Each row is a point. Any point is a mix of the corners, with weights that add up to 1. It lies inside the corners' shape when no weight is negative. Is each point inside? If not, which corners have a negative weight?
In the rows, 128 means zero.

Corners:
(1): [206 134]
(2): [82 80]
(3): [102 160]
Points:
[ 69 147] => outside (1)
[157 100] => outside (3)
[ 77 108] => outside (1)
[143 136] => inside
[132 173] => outside (2)
[195 116] => outside (3)
[176 124] => inside
[ 77 108] => outside (1)

Corners:
(1): [117 136 148  89 153  89  86 174 165]
(2): [169 194  75 161 100 152 145 130  38]
(3): [168 190 134 184  60 168 201  95 109]
(4): [139 101 128 130 156  74  97 144 112]
(5): [130 143 159 102 165 142  95 113 158]
(6): [ 74 155 144 103 166  90 100 126 128]
(7): [ 92 112 121  96 135 124  55 143 105]
(8): [139 187 190 183 179 166 182 165 132]
(9): [140 160 114 153 130 187 202 135  84]
(10): [142 134 111  75  63  88 119 117   7]
Points:
[133 157 134 123 132 132 122 122 109] => inside
[106 130 156 132 191 144 139 153 153] => outside (2, 3, 10)
[134 164 125 137 128 131 132 126 100] => inside
[132 141 127 103 107 112 119 131  70] => inside

Corners:
(1): [117 149  91 115  85 116 115 151 139 182 158 146 135 137 165 247 124 186
 220 150]
(2): [175 225 103 179 103 146 113 157 125 196 110 163 156 138 138 147  89 120
 153 187]
(3): [138 157 111 109  82 119  88 152 110 166 143 184 199 169  97 172 119 170
 116 132]
(4): [108  92 146 180 164 163  93 109  90 159 166 107 110  95 104 176 201  43
 130  92]
(5): [ 88  36 173 145 189 197 130  97 158  92 162 178 107 123 125 158 118  13
 125 117]
(6): [130 208 167  67 117 178 129  29 164  58 157 107 138  58 140  68 136 155
  98 162]
(7): [124 141 168  88 137 100 191 139 172  83  90  77 163  36 132 126  87  98
 106  78]
(8): [142 144  92 118  86 170 144  78 198  92 107  86  87  99 177  84 124 162
  86  56]
(9): [ 46  62 184 162 150 180 143 144 104 122 169 141  56  50 114  89 130 105
 117  99]
(10): [141 149 177 127  24 142  80 118 102 177 140 211  64 129  97 210 175 112
 150 169]
(11): [159 140 144 135 100 100 235  35 147 115 149 125 151 101 166  61 135 145
 114 126]
(12): [154  94 127  87  81 198 164  98  82  87 123  66 135  86 177  81 103 104
 116 118]
(13): [167 124 121  84 141 109  90 142 137 222  60 163 135 152 135 148 151 180
 190 148]
(14): [120 207 101 103 126  84 146 126  86 179  83 130 108 191 183 180 136 139
 116 175]
(15): [100 123 117 138 145 205 210 123 134 106  57 153 171  60 120 108 160  83
  85 107]
(16): [153 165 107 135  63  98  79 150 112  97 112 168 124 183  88 166 140 133
 228 157]
(17): [163 156 102  96 147 147 179  44 112 121  97 127 109  78  97 127  77 163
 134  96]
(18): [142 153 105 160  59  87 101  94 108 174  84 149 147 162  72 211 113 169
 138 214]
(19): [ 88  83 171 120 137 202 141 138 124 190 178 125  79 155  47 178 158  79
 155 151]
(20): [142 170 239 178 122 204 210  69  98  98 103 128 184 118 158 112 101 119
 135 108]
(21): [ 71 180 112 120  81 113 110  88 112 212 102 137 192 154 115 132 114 112
 174 154]
Points:
[138  75 153 127 141 208 121 163 133 112 123 140 110  81 111 147 134  92
 157  79] => outside (6, 11, 14, 18, 21)
[ 77  82 143 120 103 150 118  96 109 120 179 138 113  84  75 170 160  73
 135 129] => outside (2, 8, 13, 14, 20)
[138 139 108  94  87 125 169 115 114 155  88 106 161 150 123 149 117 158
 147 131] => outside (2, 4, 5, 6, 9, 10)
[111 162 187 182 108 127 103  85 123 112 152 144 134 124 134 120 138  87
 108 117] => outside (1, 12, 13, 15, 17, 19)
[204 240  93 125  41  88 116  38 101 205 114 126 168 170 203 172 123 225
 153 169] => outside (5, 7, 9, 15, 16, 19)
[131 159 124 130  59 107 149 113 112 159 121 121 156 165 143 180 153 124
 144 152] => outside (2, 5, 6, 9, 13, 17)
[125 114 142 122 115 140 153  96 119 136 110 131 124 127 125 126 135 117
 124 122] => outside (1, 2, 6)
